Each row of a before or after table is a point. The points were changed in one or more steps. Then noise was added and the rows were shuffled. The steps act on columns, c1 being the first. Name the steps. A step turns or swaps two columns, mirrors them in a line or flattens them onto one, adds a multiple of one to another, or multiplies or shifts one. Angles are multiples of 10 degrees, from the lower column toward the higher: turns from -170 to 170, lines from 10 to 170 but not 90. Use the fewest steps. Two steps may share a column if one is a turn and the other turns, adds or multiplies; they go together, in the order done. Otherwise the lowest column goes first.

Before (8 x 3)
[[ -6 -37  12]
 [ -7   6   4]
 [-27 -10 -16]
 [-31   7  -5]
 [ -7  15  24]
 [ -5  10   8]
 [-33  18  -1]
 [-20  29  25]]
After (8 x 3)
[[ -20  -31  -23]
 [ -29   53  -12]
 [  -7   31    4]
 [ -29   88   16]
 [ -14   45   20]
 [  -8   18    2]
 [ -28   21  -17]
 [ -10 -108    8]]
Steps: turn c1 and c3 by 20 degrees; multiply c2 by 3

Before (12 x 8)
[[-13  54 -12  -4  31  -4  24  29]
 [  9  24  -9  31 -10 -49  18  20]
 [-33  21 -25 -33 -46  -5 -13  26]
 [ 48  11  -4  42  -5  -9  19  25]
 [ 36  55   2  26  -8   0 -37  44]
 [ 29 -25 -34  -6 -16 -35  -3   4]
 [ -7 -15  43  -1  25  20  -7  44]
 [-12   5  15   7  10  22   8 -36]
 [-23  26  -7  31  35  17 -10  -3]
 [-18 -16 -21 -39  42   6  -1  10]
 [-18  64 -22 -40  32  -6 -18 -19]
 [-30   8 -14  -6  37 -33 -50  15]]
After (12 x 8)
[[ 17  -7  11  39  70 -23   4 -42]
 [ -5  39  29  -4 -92 -32  -2  31]
 [-49  -7   0  39 -20   9 -19 -20]
 [  0  16  18  58 -16  35  32 -14]
 [-35 -11  33 -23 -32  28 -15  27]
 [  7  20  19 -37  85 -18 -10  47]
 [-34   9  36   4  74 -31  37  13]
 [ -6  72  28  22  63 -18   6 -42]
 [ 20  -2 -16   8  20 -11   0 -45]
 [-10 -24  -6  35  -9  47 -18 -10]
 [ 20  -8 -36 -12  50  -6  28  56]
 [ -5  38  -2  38  62 -12 -26  -9]]
Steps: swap c1 and c6; turn c2 and c4 by 50 degrees; add -1 times c4 to c8; turn c3 and c7 by 150 degrees; multiply c5 by 2

Before (9 x 14)
[[  11  -20   -1   23  -29    3  -14   24   26   -2   14   -6  -20 -121]
 [   8  -12    8   10   -3   16  -20  -23   18    4  -10   39  -23   31]
 [  19    6  -32   18    4  -12  -25  -17   19    6    9    1   -8   26]
 [  14   17    2    9    6   11  -14  -24   25  -14  -12  -11  -31   -5]
 [  10  -10   -7    1   -9   13    8  -18   34  -36    9   -5  -11   12]
 [   7  -21    1    3    3   63  -18  -26   11  -31   -8   -6   22   19]
 [  11  -10   -1   33    1   -4  -15   64   23  -35    6  -18  -15   19]
 [   8  -18   21   21    2   -9  -22   13   32  -11   11  -11    7   -9]
 [  -1   11  -25   -2  -10  -19   -8  -24   31  -73  -52  -11  -21  -21]]
After (9 x 14)
[[ 10   1  -7   1  -9 -12 -13 -18  52  14  10  -5 -11 -36]
 [ 12  24  -1  23 -29 -14  -7  24  -2  94  14  -7 -20  76]
 [  0  -1 -26  -2 -11 -35  14 -24  36  63 -53 -11 -22 -42]
 [  8  23   8  10  -3   0   4 -23  47 -27  -9  38 -23 -17]
 [  9  29  21  21   1 -28   0  13   6  14  10 -11   7  -3]
 [  7  27   1   3   3  41  -4 -26  75   6  -8  -6  22 -36]
 [ 11  18  -1  32   0 -19   2  64 -50   8   5 -18 -15 -39]
 [ 13   0   2   9   7  -8  22 -24  51  13 -12 -10 -31  -7]
 [ 18  15 -33  18   4 -21  21 -18  24 -23   9   1  -8 -12]]
Steps: turn c2 and c7 by 130 degrees; turn c6 and c9 by 40 degrees; add -1 times c8 to c9; turn c10 and c14 by 130 degrees

Before (12 x 24)
[[  14  -16   11    3   35   21   15  -21   22  -31    1  -21  -25  -30
    17   36   24  -20   -2   13   28   21   25    2]
 [  -7   18   13   -3    5   28   16  -55  -15  -11  -21   29   13  -51
     6  -16  -18  -20  -91   13  -41   33  -31  -18]
 [  -5  -11   11    8   37   19    2  -32  -12   65   10  -14   -4   22
   -38  -11   53  -20   28   10   26    5    4    0]
 [  10    6  -31  -33   -2   29    6  -13   -2   11  -22    9    6  -71
    -5  -11   18  -22   24    3   12  -45  -15  -29]
 [  -3   24   12   14   24    9    5  -30  -14  -51   64   -7   50   31
    11  -11   30  -13  -12   14   15  -55   24    7]
 [  21   21   12  -15   28   -7   -5  -48  -12   12  -21   11  -19   39
    -3   19  -22   39   29   -4   29  -14   18    2]
 [  -6  -14  -12   11 -121  -27    0  -46  -19   15  -11   -9   -5   17
    -9   10  -15  -22   21   -1   -6    7   -7  -12]
 [  13    3  -19    5  -20    8   -2  -17  -16  -44  -26   -9    0    8
   -23   24   18  -21   18   12   19   14   15    3]
 [   4   52  -17  -11   21  -15    8  -22  -11  -38    2   13  -13  -11
    17   -8  -14   -7   20    9  -12   24   10  -45]
 [  22  -10  -58    0    5  -99  -43  -21  -14  -52  -24   -1  -15   31
    12  -13  -18   11   31   11  -43  -11  -19    1]
 [  -2  -16    9    8   16    9  -37  -15   17  -46  -17    5  -27   40
     3    2  -21  -18   32  -17   11 -104   14  -18]
 [  11  -23   -8   16   26  -37    9  -23    2  -32   -8   -1  -26   32
   -23   -4    1    6  -40  -32   -3   12   24   -3]]
After (12 x 24)
[[  -6   19   -8   -2    6   12   16  -55  -16  -12  -21   13   12  -50
     6  -15  -18  -20    2   13  -42   33  -32  -19]
 [  15  -16   -9    3   35    6   15  -20   22  -30    1  -21  -25  -29
    18   36   24  -19   -3   14   28   20   26    3]
 [  -5  -10  -26    7   37  -25    3  -32  -11   65   10   -8   -4   22
   -37  -11   53  -20   -1    9   26    4    4    0]
 [  13    2   10    6  -19  -21   -2  -17  -17  -44  -26   -5    0    8
   -23   24   18  -21    0   13   21   14   16    3]
 [  21   -9   90    0    5   38  -42  -21  -14  -51  -23    3  -15   31
    12  -13  -19   11    2   11  -42  -11  -18    1]
 [   4   52   26  -11   20   10    8  -22  -10  -38    3   16  -14  -12
    16   -8  -13   -6    3    8  -12   23   10  -46]
 [  11  -23   14   16   26    8    9  -23    2  -33   -8   -9  -25   30
   -23   -5    2    6   -2  -32   -3   12   24   -4]
 [  -2   24  -26   14   24  -21    4  -30  -15  -52   64   -9   51   31
    11  -10   31  -14   -2   14   15  -54   24    7]
 [  -6  -14   18   10 -120    7    1  -46  -20   15  -12   -5   -5   18
    -9   11  -15  -22   -1    0   -5    7   -7  -11]
 [  11    6   37  -34   -2    3    5  -14   -2   11  -23   12    5  -69
    -5  -10   16  -22    3    2   13  -45  -15  -30]
 [  -3  -16  -26    7   15  -29  -37  -15   17  -46  -18   12  -26   40
     3    3  -22  -18    2  -17   12 -103   13  -18]
 [  20   20  -20  -15   29  -11   -4  -48  -12   13  -22   16  -19   39
    -3   20  -22   40    1   -4   28  -14   18    2]]
Steps: add 0.7 times c14 to c6; turn c3 and c6 by 150 degrees; flatten c12 and c19 onto the line at 10 degrees
